Every row gives one point. Two turns around zero, p and q, are shown by what they do to some points. Where does a point land after both, in the order given? Backwards means that the second turn is done in reverse. Each puzzle has new turns, and all numbers are rounded.

Turn p:
[ 5 20] -> [19  7]
[-10  27] -> [17 23]
[ -6 -55] -> [-49 -25]
[11  8] -> [13 -5]
Turn q:
[ 9 12] -> [11 10]
[ 48 -20] -> [ 43 -29]
[-30   7] -> [-28  13]
[-26   1] -> [-25   6]
Where do these land?
p, then q: [-46  15] -> [-3 48]
q, then p: [ 29 -29] -> [-16 -38]
q, then p: [24 13] -> [ 21 -17]
q, then p: [-21 -10] -> [-17  16]
p, then q: [14 11] -> [15 -9]

Turn p:
[-12  47 -19 -20] -> [ 40  13 -34 -13]
[-2 -8 -7 -4] -> [-5 -9 -6  1]
[  4  -2  35 -19] -> [-10  10  18 -33]
[-17 -20  23 -17] -> [-31   5  -1 -23]
[ 27  18 -27  76] -> [32  8 25 77]
[-21 -26   5  -3] -> [-33  -1  -9  -2]
[ 21  -9 -10 -12] -> [  6 -26   7  -5]
Turn q:
[11  8  0 69] -> [ 62 -17 -23  18]
[12 17 10  5] -> [ 13  -2  -5 -19]
[-31 -22  -2 -10] -> [-15  12  23  25]
[ 41 -21  -1 -22] -> [-29 -38  -8 -15]
[ -6  36 -21 -21] -> [-13  35 -22 -18]
[-27 -18  14 -21] -> [-17  10  35   9]
Where do these land?
q, then p: [-51  11  -1  16] -> [37 29 26  8]
q, then p: [-28  15   3  29] -> [33  3 27  7]
q, then p backwards: [ 17 -26   2 -22] -> [  5 -37   0  -6]
p, then q: [  5   7   2 -22] -> [-22  -5   0  -7]
p, then q: [-22  -9  38  10] -> [ 10  40  14 -14]
p, then q: [ 64 -18 -39 -15] -> [-12 -69  26  23]
p, then q: [16 19 -6  4] -> [  4 -21  -8 -13]

Turn p:
[ 43  -5   8  18 -15   9 -15 -26] -> [ 30  -2  11  13 -29 -27  25   9]
[ 16  20  25 -14  36 -43  37  -1] -> [ 25  18  29 -44  45  -8 -13   6]
[ 21 -44 -26  -9  21  55  16  24] -> [ 14 -71  -4  -4 -18  42   9   0]
[ 9 25 10 -4 -8 30 28 15] -> [ 10  10  -2 -13 -10  33   3  34]
[-17 -16 -28  14 -16  -3  -8  26] -> [-10  -3 -21  25   3  22   7 -29]
[-44  24 -39   8 -14 -27 -43 -31] -> [-30  36 -22  23 -22 -31 -38 -42]
[  5  11  32   1  18 -36 -40  -7] -> [  5  10  -2  12  32 -54 -11  10]
[-20   5  33  10  15 -16  18  -8] -> [-14  15  34  -2  26  -3  -8  13]
[-12 -20 -15 -23 -38  31   8   8] -> [-29 -12 -22  -8 -28  26  28  -2]
Turn q:
[ 18  21   0  33  40  30 -28  22] -> [  8 -13  31  39  46  27  -5   3]
[ 21  34  25  -6  36  30   8 -10] -> [ 21 -29  15   0  42   3  20 -31]
[-35 -16   7  17   8  12  23  28] -> [ 15 -14  -5 -16  11   0 -15  48]
[-30 -28   2  -8 -29 -43  38   9] -> [-17   9 -40 -33 -31 -21   6  38]
[-13 -37  16 -19 -28 -39 -27  12] -> [-47  36   2 -22 -17 -24 -18  13]
[ 38  21   5  28  25 -23   5  26] -> [-16   3  -9  33  38  13  37  11]
[-33  19   9 -30 -10  20  -6  15] -> [  2  -8  17 -46  -1  24 -13  -3]
[ -3 -27 -28 -25   4 -21  31 -33] -> [  7  -1 -54  -3 -25 -24 -12 -18]
[ -9  32 -35 -22 -25  28 -35 -35] -> [ 11  -6  26   0 -44  35 -17 -49]
[ 32 -15 -26  -5 -27   8   7  -8] -> [ 23  36 -11  15 -21  -2   7 -14]
[ 14  -5  23  36   5  -2 -17 -26] -> [ -7 -13  27  33   1 -30  11   1]
Where do these land?
p, then q: [ 25 -11   8 -35  23 -23  -2  21] -> [ -6  10 -42   4  25 -10 -19 -24]
p, then q: [ 29  12  32 -11 -13  12  -4  37] -> [ 20  18 -32   5  31  28   5  16]
q, then p: [-21  25   4  24  36   1 -18  27] -> [-15 -46   9  27  17  14 -10  16]
p, then q: [  8  -6  10  -4 -12   2  41 -40] -> [  0   3  11 -50   2 -16  26  -8]
q, then p: [  5 -36  36  34  12  -7  -3   4] -> [  9  12   3  14  58  -2  -8 -11]
q, then p: [-20  20  19 -14  31  38 -23 -32] -> [-14 -37  28   1   1 -51  18   6]
p, then q backwards: [ -8   8 -47  29   2  31   6 -31] -> [-17   4 -44   0 -27  14 -31 -33]
q, then p: [-43  -2 -42 -24 -16 -15 -17  26] -> [-30  -7 -55  15 -34   6  -5  16]
q, then p: [ 14   7  20 -27 -18 -16 -11 -29] -> [-26  28  20 -25  -8 -16   2  -9]
q, then p backwards: [ 12 -18 -42  28 -46 -23  29  18] -> [ 16  44   6  12 -54  36 -14   6]

Turn p:
[ 10  -6  -1  23 -23  -3   5  38   3 -13 -27] -> [  5   0   9  19  25 -30  33  17   9   5  -9]
[ 10 -14  -8   3   2  -5   1  26   3 -48  21] -> [ -6  13  -6  17  14  -8  23  15 -14 -24  39]
[  0  -6 -13  24 -11 -15 -38 -17 -32 -13 -15] -> [ -7 -13  23  26 -32 -11  12  -2  -5 -32 -22]
[ -7   1  23 -25  32  53  28 -68 -15  21 -11] -> [-13 -19  27 -78 -26   7 -45 -25  13  14  12]
[ -8  33  29  -1  28 -18  -4 -17   9 -21 -17] -> [  1  34  39  13  -5  15 -26  -5  19   4  10]
[  2   7 -19   5  27  22  27  53  -3  49  29] -> [-35   6 -43 -28  53  20   5   8 -16  15 -28]
[ -1  -1  18  31 -67 -23 -40  18   2 -44  26] -> [ 45  11  12  52  -9  -9  62 -19 -31 -19   9]
[ 16  -3  21 -31   4 -31  18 -11  -8  18   1] -> [  5  -7   4   2 -17  19 -21  27 -12  37   7]
[  9  15  -9 -14 -31 -11 -44  28   5 -28 -10] -> [ 23  -8   2  42   1  18  38   8  24 -22   5]
[ -1   8 -42  14 -24   6  13 -34   2  12   4] -> [ 24   3 -23 -27 -24 -21  -7   3  -1 -23 -26]
[ 21 -24   6  -2  44  19  15  25  45  36  20] -> [-13 -16 -28 -11  65   5 -40  -6 -14  16  12]
[-51 -10  -5 -26  20   6  19 -41  -9  32 -22] -> [-28  -4 -15 -28 -44  -6 -36 -23  29  30  -8]
Turn q:
[-22  40  29  -5  -3   7  30   0 -23  14  33] -> [-11 -17  16  10 -49 -24 -32   4 -27   7  16]
[-13  -5  11  -6   4  -5   5 -30  21  34  32] -> [-11 -26 -28  24 -12 -22 -14 -22  -4 -15 -15]
[ 30  -8  10  -3 -10  19  -4 -33 -10  -9 -63] -> [ 27   9  -5 -17  13  56 -32   1  34   9  -7]
[ -3  15 -10  -6  32  37  11   1  15  31  47] -> [ 14 -21 -20  31   0 -38 -12  -5 -26 -24  38]
[-33 -25 -23  -1   1 -18 -49  50 -28  12  22] -> [-40  11  19  30  12 -28  58   0  23  24  22]
[  8  -5  15  28  -5  13 -14   6   9   8  43] -> [-37   1 -19  21   7   0  -1   4 -29 -15  14]
[ 17  10 -38 -10 -29   6  18 -63  11 -61 -50] -> [ 50  -6 -31 -79  11  41 -10 -10   1  35 -23]
[ 14  34  23   7  44  -7  11 -25   2   5  18] -> [  1  17 -14  -6 -12 -36 -50   5  -7 -24   1]
[ 26  -1   9 -23  -4 -10   6  13  -1  13  29] -> [-10 -16  21  18  22 -17 -16   0 -19  -1 -10]
[ -7 -45   2  13  -1 -17  18  29 -22  -7 -13] -> [  5  30  19  28  -5  15  31  14  -2  16 -26]
[ 15   1 -33  17 -27 -16  -5   3  14 -11 -70] -> [ 20  -5   2 -44  14  42  27  32  38  -3 -20]
[-32 -12   5 -11  -3  -7 -27  50  13 -27 -28] -> [ -8  22  42 -14  -2  13  51 -22  17 -11  10]
Where do these land?
q, then p backwards: [  0  19  14  -1  31  21 -28  -8  -3  -7  27] -> [-20 -23  -1   6  29   4  13 -10  25 -26  15]
p, then q: [ 17  13  15   3  21  16  48 -16  16  -4 -45] -> [-25  -6  36   4  15 -29 -11 -29  21 -42  -7]
p, then q: [-48 -10 -10   2 -23 -19 -19 -22 -40  44  56] -> [ 22 -40 -23  -9 -18  43   2  20  24  71   7]
p, then q: [ 14  21   1  19  29 -36 -13  13 -10  10   3] -> [ -8  27   7  -8 -22  17   3  16  18  -9  36]
q, then p: [-38  23 -31  21 -17 -21 -28 -25  10  -1  25] -> [ -3   6 -63   3 -36 -16  -3  14  11  19   4]
p, then q: [ -2  16 -36 -29  36  -2 -13   9 -23 -11  -5] -> [  5  -2   3 -18 -14  12  43 -24 -20 -10  32]
p, then q: [ 40  -4  19   0 -23  11  32  14   1 -37 -19] -> [ -7  11  41  27   7 -28 -15   8 -31 -22 -21]
p, then q: [  7  10 -23 -20 -10 -16 -30 -29 -20  23  38] -> [11 -6 -3 -7 20 49 11  5 -5 41 26]
q, then p: [-12  16  27 -21   5  -7  21  23  16 -22 -16] -> [ 24  -6  39  -4 -17  13  12   1   0  17  23]
q, then p: [ 23 -44   9   6  15  10  47  17  40 -30 -17] -> [ -8   0  63 -37  10   1  13  39  15 -26   2]
q, then p: [  1 -39  18  28 -19  25  16  11  -7 -25 -42] -> [ 11  -4  19 -60  32   6  26 -10  17 -10 -11]
p, then q: [-22  -4  -5 -21 -15 -27 -62 -28  -1  44  15] -> [  2 -11 -51   0  17  69  10  12  14  23   7]
q, then p: [ 21 -17   1  12 -30  45  30  42  21  14 -21] -> [-24 -13  30 -38  38 -16  35  -2 -27 -12  26]
